Each row is a point. Each copy is the shape, with its points in the same order, stretched, turned, moved and blurred by noise. Some copies are also mirrored. Which?

Shape (7 x 3):
[[ 34  43 -59]
 [-21  22  -6]
 [-40  -8   3]
 [ 28 -95 -19]
 [ 31 -14  66]
 [-40  30 -21]
 [-32  11 -22]]
Copy 1 (7 x 3):
[[-55 -56  59]
 [-49   0  -1]
 [-30   4 -32]
 [ 66 -60 -18]
 [ 47  50  19]
 [-75 -11  -8]
 [-52 -19 -11]]
Copy 1 is: mirrored
Copy 2 (7 x 3):
[[-12  68 -59]
 [-23  44   6]
 [ -9  16  26]
 [ 29 -66 -43]
 [-72 -48 -16]
 [-11  60  21]
 [ -1  44  12]]
Copy 2 is: mirrored
Copy 3 (7 x 3):
[[-57  88  -9]
 [-27  20 -25]
 [-28 -12  -2]
 [ -6  12  90]
 [ 67  33 -10]
 [-54   9 -29]
 [-52   6  -9]]
Copy 3 is: mirrored
Copy 4 (7 x 3):
[[-47 -81  31]
 [-33  -7 -16]
 [ -6  16 -35]
 [ 79  -5  21]
 [-11  54  40]
 [-38 -18 -36]
 [-20 -14 -30]]
Copy 4 is: mirrored

Shape (10 x 6):
[[  8 -84 -49  -4 -56  21]
 [ 14 -45 -11   9  35 -10]
 [ 13  18  44  29 -49 -30]
 [-36 -51 -34  53  37  24]
 [-22 -23 -38   8   3 -40]
 [-71  69 -17 -10  30 -17]
 [  1   4 -48  10  69  -1]
 [ -2 -24  39   5  55 -35]
 [  7 -26 -23 -26  51 -78]
 [-31 -12  -3  30  11 -12]]
Copy 1 (10 x 6):
[[ 61  35  16  52 -69  20]
 [ 44  18 -13  25  14  -9]
 [ -3 -45   0  -7 -49   4]
 [ 45   2  24  74  30  -6]
 [ -7  23 -15  56 -14 -27]
 [-87  16  16  17  39 -13]
 [ 10  36 -25  43  63  11]
 [ 31  -4  -7  -5  22 -50]
 [  5  55 -59  28  11 -50]
 [  0  -6  17  34   8 -12]]
Copy 1 is: mirrored
Copy 2 (10 x 6):
[[  5 -69  22 -63 -17  27]
 [ 26 -28  34  22  23  34]
 [ 26   9  18  39 -58 -25]
 [ 11 -68 -10  26  40  19]
 [-28 -35  41  18   4   4]
 [-52  42  -8  43  29 -38]
 [-14  -6  13  43  42  46]
 [ 47  -1  54  53  34   0]
 [-13  -5  95  33  31  22]
 [  5 -27  12  34   9 -11]]
Copy 2 is: mirrored
Copy 3 (10 x 6):
[[-39 -59 -51  32 -80  10]
 [-22 -35 -35   1  29  -3]
 [ 22  11  30  37 -19 -49]
 [-70   5 -49  45   7  47]
 [-77 -17  -8  -1   1 -22]
 [-74  58  49 -41  14  16]
 [-57  11 -39 -29  49   8]
 [  1 -19  14   4  61  -2]
 [-59 -49   2 -41  71 -49]
 [-33  14  -3  24   5  10]]
Copy 3 is: only turned

Shape (14 x 8):
[[ 28   5  -3  44 -12 -32  22   3]
 [  9  46 -11  12 -21 -12   6   7]
 [ 12  -7 -14  65   8 -26 -52  16]
 [  1  19  26 -21  12  78  22  14]
 [ -9  37  15 -12  14  -4   6 -32]
 [-17  -1  28   7   0  16   4  16]
 [ 10  20 -28  83  13 -12   5  14]
 [-14  13 -22  10  15 -30   5   4]
 [ 21  19   5 -12  -5 -13  15  -1]
 [ -5  30  17 -21  12  26 -11   5]
 [-19  -5 -17   0   6 -11  19  -2]
 [ -9  -2 -20  10  -5  -7 -24 -31]
 [ 20  20  13 -19 -56 -14   5   4]
 [ 10   9 -19 -16  16 -16  14 -10]]
Copy 1 (14 x 8):
[[ 11  -7  -4  48   3   1  17 -15]
 [ -5  -7  37  27  38  -6  18   6]
 [-19  -8  -1  77 -19 -28 -36  10]
 [-41  41  18 -48  30  56  15  37]
 [  2  28  34 -21  29 -14  -3 -11]
 [-32  21  13  -9  -5   2  16  10]
 [-20  13 -26  82  34  -9   3   4]
 [  3  -6   0   6  21 -47   4   9]
 [ 14  -3  29  -6  12   1   8   7]
 [-22  25  36 -21  21   8  -7  27]
 [ -5  -8 -11 -17  15 -20  14  -3]
 [-13 -12  17  -2  12 -21 -31 -25]
 [  2 -34  56   4   2   8  25  -3]
 [ 17  -7  10 -22  21 -17  -7   2]]
Copy 1 is: mirrored
Copy 2 (14 x 8):
[[ -9   4 -33  32   2 -12  -7  28]
 [ -8  36 -27 -13  16  -3  18  33]
 [ -6  34  34  33  24 -42 -50  23]
 [-17  -6   0  -4  -1  95  13  -6]
 [-19   9 -16 -31  11   4  21 -27]
 [-32 -12  13   0  -6  24  -9  13]
 [-31  31  -2  57  44 -13  -8  20]
 [-10  -1   1  -7  40 -19  12  13]
 [  7  -1 -31 -17   3  12   4  14]
 [-10  13   2 -33  13  32  -4  -3]
 [ -9 -21   9   0  25   3  31   7]
 [  8  17  27  -5  10 -20  24 -13]
 [ 14  16 -32 -30 -30   1  15  46]
 [ 14 -12 -14 -15  27   7  19  -2]]
Copy 2 is: mirrored

Shape (12 x 9):
[[-17   7 -17  16  -3 -49  48  -9 -16]
 [  7  53 -54  45 -46  48  11 -26 -18]
 [ 37  56  14  -2 -33 -13  12  -8  16]
 [ 52  34 -47   0 -36  34  31 -11   2]
 [-46  45 -26  19  29   6  83  34  29]
 [ 48 -42  27 -25  -8   1 -33 -13 -14]
 [ 21 -29  33  25  16 -11 -53  30   7]
 [-31 -37  42 -11  -5 -11 -28 -31  31]
 [ 36 -39  78  40  -5   0  -8  -5  24]
 [-72  15  58  14 -21   3  48  43  -1]
 [ 16 -24  35   4   5 -11 -42  -9  20]
 [ 13   4  37  -8  45  12 -25 -32 -12]]
Copy 1 (12 x 9):
[[-13  -1 -24 -13  -7 -27  28  -9 -43]
 [ -7  43 -95  17 -21  12  13  15  14]
 [ 48  45 -26   2  26 -24  -2 -11   4]
 [ 26  38 -59  -5 -10 -22   8  39  36]
 [-51 -15 -26  15  60   6  75  10  15]
 [ 63   2  25 -26 -32  -7 -50   0  11]
 [ 35 -12  30  16  -2   0 -84  -8  -9]
 [ 16 -19  20 -10 -25   3 -26 -68  25]
 [ 52   3  50  49 -28 -14 -33 -24   0]
 [ 19 -56 -18  35  25  34  54 -31 -23]
 [ 30   3  26   3 -11 -11 -61 -27   8]
 [ 22  38  33 -22   0  38 -26 -27   9]]
Copy 1 is: mirrored
Copy 2 (12 x 9):
[[  3  34  -5  14 -14 -37  38 -11   2]
 [  2  37   3   1 -54  57   3  23  53]
 [ 37  -5  30  -1 -32 -23 -20  21  44]
 [ 31 -14 -28 -16 -48  31 -11  16  50]
 [  5  30 -30   0 -19 -21  89  86  -1]
 [ 37 -53  32 -14  30   6 -47 -30 -23]
 [ 23 -25  41  46  42  -1 -46  22 -46]
 [-28 -28  68 -12  59 -29  -5  -6 -14]
 [ 54 -45  89  42  42   5   0  -3 -11]
 [ -9  14  61   5 -17 -22  69  51 -61]
 [ 15 -30  50  18  49 -17 -37  -5 -10]
 [ 41  13  36 -24  64   1 -20   8  -8]]
Copy 2 is: only turned

Shape (15 x 11):
[[-23 -18  -2 -11 -21  -6 -35  18 -11   0 -12]
 [-10 -21 -20 -19   2 -31  13   6  12 -31  24]
 [ 47  13  -5 -22 -16 -10 -21 -72 -14   5   0]
 [-23  15  28  28  -8  -3  -1 -59   7  18  28]
 [ -8 -19 -27  -9  -9  10 -23 -28 -21 -35 -25]
 [  2 -15 -21  95  -2   3   7  34  -6  -4  50]
 [-17   0 -26   8 -14   4   9  25 -37  -5 -24]
 [-13   7  27 -22 -14  -1 -39  20   5 -85 -19]
 [ -2   6 -21 -20 -13 -33   5  15  -2  -6  24]
 [-25  10   4   0  21  -1   7  33 -14 -35  93]
 [-13   8 -17 -22  16 -15 -16  11  -4  20   3]
 [-19  16 -13   2  24 -45 -30  24  -8  19 -24]
 [-11  -8   0 -26   7 -16  10  25 -50   2 -20]
 [  6   9 -21  24   0  10   1  18   6  18 -20]
 [ 18  12  56  -4  35   2 -33 -12   2  15   3]]
Copy 1 (15 x 11):
[[-14  -3  -7  -2 -20 -34 -21 -29  -4 -18   7]
 [ 10 -29  15 -30  -2   0  -5  -3  10 -26  25]
 [ 38  41   3   5  13  26 -19 -35  22  18  12]
 [-17 -16   7  32  43   2  -7  -4   3  34  25]
 [  4  13 -22  -4  -4  12 -39 -15  -8 -31  -7]
 [-15 -11 -11  41 -22 -24   5  88   2 -22  57]
 [-12  11 -32  -7 -21 -11   5   3 -31 -24   7]
 [ 19  -1  40 -13  -7 -28 -36 -11 -22 -30 -43]
 [  6  -5  10 -30 -16 -10   4  -4   3  -4  32]
 [-31  -1  47 -21  38 -34  11  47   6 -26  45]
 [-13  -2 -19 -24  -3 -24   8 -18  20  -1   9]
 [  8 -17 -48 -26 -14 -51   3   3   8   9   3]
 [  0   1 -29 -24   7 -29  22 -29 -23 -27   7]
 [ -7   2 -28  12 -30  -6  17   4   9  -6  -5]
 [ 10  -2   5  19  43 -40  20 -33  30   5 -19]]
Copy 1 is: mirrored
Copy 2 (15 x 11):
[[-26 -16  26 -14 -24 -23 -19   2 -21 -25 -11]
 [  0 -36 -11   8  26 -18   6 -19  12 -30   8]
 [ -4  57   5   3  20 -11  52 -37 -48  15  10]
 [-26  47  22   0  40  11 -20 -16   6   6  33]
 [ -2  -2 -20 -33 -19  -4 -10 -34 -39  -6 -16]
 [ 51 -22   7  40 -19  30 -53  31  27 -17  54]
 [ 11 -17  -3 -45 -30 -33 -14  11 -15   1  -3]
 [  6   6   0 -35 -25  -1 -11 -24  -1 -91 -29]
 [ -8 -16   0   6  15 -37  17   9  -3 -30  16]
 [ 13 -39   7  -3  43  29 -16  36   1 -72  46]
 [-27  -8   5  -5  19 -31   1  19 -19  -5 -15]
 [ -9   4  11   8  11 -59 -34  19 -17 -16 -34]
 [ 15 -23  27 -49   4 -43  -1   1 -29   3 -17]
 [ -1   7  -6  -4 -19 -15  -2  24   9  13  -8]
 [  2  40  51   5  39  18   6   1 -10  -4 -24]]
Copy 2 is: mirrored
Copy 3 (15 x 11):
[[-34  -1  18  -9  24 -16 -20  -9  23 -27 -10]
 [  7  -4 -31 -23 -10 -56  -5   4  22 -10   8]
 [ 38  -7  40 -20   2  10  25 -50 -29  21  -3]
 [ 11  22  54  19 -13 -38  11  17 -11  47 -33]
 [-16 -11  26 -29 -25 -10 -26 -21 -14 -28  -9]
 [ -3 -50 -18  45  -5 -35 -57  56   5  53  35]
 [-35 -19 -15 -13   2   7 -24  23 -14 -23 -15]
 [  4  27  30   7  11 -63 -16  -2  -5 -75  26]
 [  0  -9 -36  -5  10 -33   6   1   8  -1   8]
 [ -1  38 -47  11  -9 -68 -17  49 -11  39  62]
 [ -9  17 -17  -7  14  -2 -21 -17  12   6 -20]
 [-11   5 -16   4  39 -13 -46 -28   2  -5 -47]
 [-21  10 -23 -40  33   3 -17  24  -9 -12 -24]
 [  2  -8  -2  20   1  26 -27   7  11   0 -15]
 [ 46  50  45   9  42  -1 -24  -5   3  26   1]]
Copy 3 is: mirrored

Shape (17 x 12):
[[ 43   8  26 -33  38   6 -14  -2 -24  32 -40  15]
 [  6 -18   6 -22  40 -38 -10  13 -24 -27 -40 -16]
 [-12   7  25   4  -2 -17   1 -20  -5  19   1   8]
 [ 33 -19   2  26  87 -47   7 -15  16   3  -2  -5]
 [ 48  60 -45  -9  27  -7  -2 -12  13  -5 -26  41]
 [-45  11  -4  -4  -9  -4  32  18 -22  43  -5 -10]
 [-26 -42  11  12  -1 -46  52 -34  16   6  -2  40]
 [ 25  10 -29 -32 -19  -7  -9  25  31  12 -11  -3]
 [-26  18  45  -8  48 -26  33 -44  -7  11 -20  39]
 [ 28 -21   4  -5 -51  -1 -28  14   9 -28 -12  76]
 [ -8  27   8   6   3  24 -44  -1 -10 -39 -18 -36]
 [ 33   4 -20 -19  15  21 -15  32  30 -14  -6  52]
 [ -9   8 -12   9   8  41 -43  -3 -16 -42 -12 -14]
 [ -7  -3  -3 -23 -14  14 -47   8  10 -62  25   8]
 [  7   0  32 -12   3  48  10   9  20 -28 -21 -14]
 [ 16  43  19  34  21 -41 -27  19  -9 -15 -12  43]
 [ 23  14  38   1  -8   8 -15  13 -53 -48  11   9]]
Copy 1 (17 x 12):
[[ 21 -11  12 -11  37  12   7 -26  54 -28 -28  44]
 [ 13 -32  10   0  58 -41   1 -46 -27 -14 -15   3]
 [-24   6 -11  16  24   8   1   4  23  10   2  24]
 [ 65  19 -27  19  73 -14   0 -13   2  14 -36   6]
 [ 67  52   4  17 -21   6  10 -63  10  16   4  16]
 [-44  10  10 -33  29  27   8  16 -11  30 -13  15]
 [-32 -13 -35   9  37  25  16 -31  24  55  20 -34]
 [ 23  22  -5 -49 -11 -45 -14 -22  20  14   1   9]
 [ -4 -10  10  35  74  57  27 -17  39  12  17  -3]
 [ -4 -46  -7  17 -68 -29 -39 -60  38  23  13   0]
 [  9   3   6  19 -14 -43 -21   7 -34 -46   6   3]
 [ 58 -10   6 -14 -30 -19 -40 -38  22  11   5   2]
 [  6  -6  -1  15 -24 -17 -43 -12 -41 -45  -9   2]
 [  8 -26 -17  16 -34 -48 -63 -21 -33 -11  37   4]
 [ 19 -40  -4 -20  -7 -17   8  12  14 -36  25 -18]
 [ 31   6  38  62  -2 -25 -14 -28  -1  28  -7  23]
 [ -8 -55   8  41 -27 -20  -5  -6 -34 -12  14  47]]
Copy 1 is: mirrored
Copy 2 (17 x 12):
[[ 62 -16   4 -31  29  -1 -28 -32 -22   5 -24 -11]
 [ -9 -22  -6 -48  18 -47  -5 -13 -13 -16  -5  -8]
 [ 13  21  13  14   2 -17  17 -20  -3   0  12  -3]
 [ 52 -35  10 -26  33 -43   7  22   2 -34 -29 -54]
 [ 43 -42 -52 -17  33  30  -4 -18  38 -22   9 -41]
 [-11  40  -7 -23 -26  -9  35  -1  -1  42   0  15]
 [ 27 -13  -9   8 -27 -54  64 -28  -9  -8  39   3]
 [ -7 -32  -8 -16 -17   3 -20  -9  25   8  25 -22]
 [ 47   1  13  -6  34 -34  59 -48   1 -18   4  11]
 [ 22 -33 -16   5  -7   1 -13 -21  -8 -45  95  15]
 [-45  11  13  21  38  26 -17  10   9 -26   0  -5]
 [ 36 -59  -5 -21  13  21 -13   7  17 -19  45  -7]
 [-33  -4  -3  26  47  35 -16  22 -14 -25   5  -8]
 [-47 -36  29   5  32  11   0  -8  10 -34  69  -6]
 [-10 -24  27   9  -5  35  -3   1 -13 -19  -9  20]
 [ 43  18 -12 -16  34  -6   0   3  34 -50  30  -5]
 [-15  25   3  -8  15  25  -5 -23 -45 -61  38  -4]]
Copy 2 is: only turned

Shape (15 x 12):
[[ -3  48 -28  19  59  -4 -14 -16 -19 -20 -32 -36]
 [-38  44 -63 -13  19  51  -2  -7 -37 -20 -18 -25]
 [ 17   1 -32  22  -5  45 -20   3 -36 -29   5 -32]
 [-24 -24  14  31  10  23  64  -3  34 -22  11  -7]
 [-28 -25  -4   6  24   3   9  33  18  11  43  20]
 [  0  62 -37 -21  31  39 -40 -31   8 -32  21 -48]
 [ -3  74 -36  28   8  13  -4 -30 -16   8   8 -33]
 [-25 -42  -4  22  -9 -24  39   2  45 -24  -8   9]
 [-63  -6  37 -51 -39  -9 -21 -66 -42  45  -2  32]
 [-50 -33  32  21   3  11   0   0  15 -24  -2  50]
 [ 25  14 -32 -24  37  28  -6  -5   3   5 -18  -3]
 [ -2   1  36  -6  14  11  32  49  13 -23   3   0]
 [-44 -60  12 -14  27 -25  21  39  14 -33  20 -17]
 [ 16  24  -5 -28  69  -1   9 -52 -58 -13   8  15]
 [-44 -46  34  15  53   0  18 -14  17  16 -13 -23]]
Copy 1 (15 x 12):
[[-59  29  -5  56  -4 -11   1  52 -28 -39 -63  22]
 [-18 -11 -44  57 -17  18  14  43 -54 -25 -52  -9]
 [-17 -18 -37  53 -47 -25 -23  -2  20  -4 -44   3]
 [-14  -8  21  36 -12 -32  -2  -3 -19  31  52 -36]
 [ -1  -3  -2  27   9  -3 -46 -49 -13  22  30  15]
 [-17  27 -23  60 -50 -31 -16  20 -65 -46 -68 -25]
 [-28  46 -29  40 -27  20  30  38 -12 -45 -34   9]
 [-26   3  20   3   1 -11 -31   9 -22  35  52 -21]
 [ -3 -40   6 -95  16  70  63 -67 -44   4   7   4]
 [ -3 -38  17 -23   0 -19   2 -35 -40  53  51  35]
 [ -8  23 -32  43  16 -22 -13  -1 -14  -3 -58  -4]
 [ 18 -22  29  27  18 -41 -30 -16  10  11  14   3]
 [-37 -44  41  30  10 -15 -72 -31 -17  18  26 -17]
 [-63 -21 -31  13  27 -38  33 -20 -42 -54 -38  -7]
 [-55  -7  53  31   8  -6  -3 -36 -28  37  -3 -14]]
Copy 1 is: mirrored
Copy 2 (15 x 12):
[[ -2  15  20 -40 -20 -25   6  25 -42  50 -20 -46]
 [-31  43 -11 -85   4   4  29   5 -24  68  -6   3]
 [ -2   2 -32 -50 -29   5  23   6  22  39  -6  -6]
 [-38  -6  -8  -2  59 -25 -28 -12  66  23   4 -38]
 [-37   7  -3  10  21 -20  -9  30  20 -13  34  18]
 [ 19   3 -32 -67  31 -21  47   0 -30  29 -28 -13]
 [ 16  27 -39 -33  -4   7 -15  26 -36  63 -37 -16]
 [-38  29  -2  17  10 -40  -4 -25  42  -9   2 -27]
 [ 24  39  -9  34 -14 -25 -19 -83 -68  -1  29  36]
 [-55  -4  15  32   6   3  -5 -40  21 -28  34  -6]
 [  9   5  27 -65   9 -25  -4   5 -10  23 -23  10]
 [  5   3  39  14  17  -3  21   2  65  16  28 -32]
 [-36  22  11  -4  -2 -69  16   0  35  -8  52 -32]
 [ 16 -31  27 -18 -17 -55  14 -10 -64  52 -17  28]
 [-20 -16  17  -6  15 -51 -54  -5   4  -3  42 -59]]
Copy 2 is: only turned

Shape (18 x 12):
[[-35  69 -65  -5  -7 -24  34 -23   0 -64  51 -31]
 [-36 -15 -13 -10  -1 -17 -59  72   1   1  -7  13]
 [ 25  13  61  89  38  -7 -12 -39   8  27  -4  19]
 [ 68 -36  23  83   6 -31   1 -12 -37  40 -16 -32]
 [-10 -22  39  -1 -42  23 -35  53   0 -20  10  -7]
 [ -6 -25  57  34  42  -7  10 -35  -4  20 -14 -63]
 [-27  29 -64  -5  -1  17  44   0  -5 -19  24 -12]
 [-33 -56 -26   0 -57  48 -39  17 -17  -5  -4  29]
 [-26 -17   9  24 -19 -12 -38  25 -31   7  38  -5]
 [ 60 -16  21  31  29  -4  12 -20  -6 -33 -16  -1]
 [ 28 -33  54  47  26 -53  62 -44 -12  31 -38   8]
 [-14  42 -85 -35 -36   2  50  11  70  -9  51 -20]
 [  6  -7  -1 -20 -28  12 -43  25  -6  -6  -3 -17]
 [-16  75 -33 -42 -22 -15  35  -2 -19 -16  24  -1]
 [ 25  -3  68  73  33  -3  51  18 -31  11  16 -14]
 [-12  70 -48 -43 -29  24  24 -12   2  15  26 -24]
 [ -7  -7  -5  14  41  31 -25  45 -30   7   0  -2]
 [ 38 -31  43  12  48 -21  13 -33 -20  23  51   2]]
Copy 1 (18 x 12):
[[  2 -23   8 -27  23  18  13  48  88 -58   6  76]
 [ 63 -24   2 -42 -50 -14 -50 -11 -45  13 -47  -6]
 [  3 -19  42  76 -46 -60  -6 -53  53  18  20   1]
 [ 16   2  49  61 -79 -15  47 -27   9 -20  34 -32]
 [ -6  28  33 -20 -27   4 -37 -11 -22  17 -55 -15]
 [ 39   5  29  69 -20 -36  67  -3  33  22 -21   1]
 [ -3 -44 -16 -11  27  12  20  22  29 -25  12  66]
 [-34 -34   6 -51  -6   6 -10 -13 -34  11 -24 -47]
 [ -4 -13  39 -13 -46 -26  -6  23  -8  16 -27  -5]
 [ 20  -7  52  48  -5  -8   0 -31  22 -52  19 -13]
 [ 24 -22  80  48 -21 -45  58 -67  10   4  27  20]
 [  6   0 -23 -39  48  46 -10  38  56   7  49  71]
 [ 18  25  -5 -23 -32  -8 -22   9 -12 -12 -25 -28]
 [ -6   2 -20 -37   5 -24  -2  16  30 -44   0  85]
 [ -6 -17  67  81 -29 -22  21 -34   1  15 -11  55]
 [-18  15 -61 -21  12 -19  12  38  36 -19  14  61]
 [ 31 -44 -16  26 -21 -28 -16   0 -34  -6 -30  14]
 [  2 -11  71  59   0 -70  21  23  11   7  41   6]]
Copy 1 is: only turned
Copy 2 (18 x 12):
[[-15  57 -69 -50 -13 -38  41   2  -9   7 -26 -74]
 [ 23 -36  -1  40 -21   1 -49  31 -52 -10 -17 -27]
 [-35  16 -17  29  74   4  10 -14 -20 -68  48  24]
 [ 16  35  46  41  81  10 -10 -52 -21 -15  37  13]
 [ 27  -5  15 -11 -45   9 -20  12 -20 -29  42 -25]
 [ 26   0  30 -18  61  55  35 -82 -36 -31  19   4]
 [-20  17 -39 -13 -15  -8   9  -8  19  43 -22 -40]
 [-11  -4  -5  80 -63  -1 -28   8  27 -14   6  -3]
 [  0 -27  -8  35  -1 -28 -18  -8 -43 -27  19 -54]
 [ 14  71  13  -3  25  17  41  -8 -32 -12  18  46]
 [ 22 -25  37   6  87 -12  45 -47   5  -8   8  50]
 [ -8  25 -65 -74 -53 -52 -23 -24  48  42 -25 -39]
 [  8  21  20   7 -36  13 -23  -3 -26 -15  -2 -17]
 [-32   2 -12 -46 -16 -41  13  21   8  25 -35 -54]
 [ 13 -15  21 -23  69  13  25 -18 -22   1  72  -9]
 [-49  15  -9 -44 -30 -11 -20 -19  30  22 -32 -45]
 [ -9  -6   6  38   6  45 -27   6 -47  16   3 -10]
 [ -9  -3  11  -9  42 -32  39 -56 -68  -2  24  19]]
Copy 2 is: only turned
Copy 3 (18 x 12):
[[ 50 -13  16  90 -86  -8  67 -24  59 -43 -28   3]
 [-62 -24  53  16  -8 -54 -34  49   1  42   5  -5]
 [-17  49  10 -57  79  -2  53 -49 -13  43  24  13]
 [ 32  -3  53 -33  93 -13  13 -30 -61  21  19  -7]
 [-50 -19  54  20 -18  -6 -41  -9 -14  28  31 -23]
 [ 22  21  30 -63  50 -39   5 -47  25  -9  34 -29]
 [ 20 -40 -13  51 -51  -5  27   0  24 -33  28  -8]
 [-59 -39  -5  48  10  10 -78  12 -19 -11  21  19]
 [-45 -21  38  64  30 -42 -26  -8  -3   5  28  19]
 [ 22  18  35 -60  21  -6  44  -3  -9  11  13  28]
 [  4  12  56 -69  80   3  61  -7  14 -31  16 -42]
 [ 38 -78  16  67 -73  41  47  -4  45   4  33 -15]
 [-29 -53  35  10  -8 -35 -33  -1 -20  30   0  -6]
 [  3 -62  17  49 -82 -24  62 -26  27 -50 -16 -19]
 [-16  41  39 -24  14 -31  66 -11 -22  -6  79 -30]
 [ 16 -84  -9  35 -72 -10  40 -42   7 -10  11 -24]
 [-40  -6  -2 -25 -10 -81   1  35 -13  33  41  19]
 [-30  -1  38 -45  56 -24  56 -23  10 -13  54  61]]
Copy 3 is: only turned
Copy 4 (18 x 12):
[[  8  18 -56  14  68 -15 -25 -63 -18 -65  32 -95]
 [ 35  21 -58  41  -2  -3  30 -30  38 -20 -49  40]
 [ 26  34  66 -44 -12  70 -18  17 -39  60 -38 -24]
 [ 49   6   6 -41 -56  67  32  49 -29  25  -8  -7]
 [  2  43 -21 -18  -2  -7   1 -24  17 -75 -38  64]
 [-19   7  46   3 -17  14  13   5 -68   8 -33  -7]
 [ -1  16 -61  23  66  -7 -15   2 -13 -39  52 -27]
 [-15  14 -69 -32   5  25  20 -42   0   0  28  85]
 [ 40  27 -52 -21 -11  -1  -4 -26 -27 -19 -37  26]
 [ 32  11  48 -20  18  60  41   3 -16  -9  18 -10]
 [ 47 -33  89 -13 -52  26  -4  27 -32  45  25  -5]
 [-32 -36 -64  41  90   5 -45  -2  42 -71  37 -43]
 [ -5   8 -33 -18  17  -9  39 -15  19 -35 -23  29]
 [  7  15 -35  -7  61 -66 -13  -9  27 -40  21 -46]
 [ 58  60  58 -17 -20  30 -31  40 -49 -18 -13  14]
 [-40  -4 -52 -14  80 -47 -10  26  18 -33  19 -33]
 [ 31  51 -30  15  34  15  33  23 -30   3 -27  35]
 [ 59 -23  31 -43  13  28   9  35 -70   2 -18   5]]
Copy 4 is: only turned
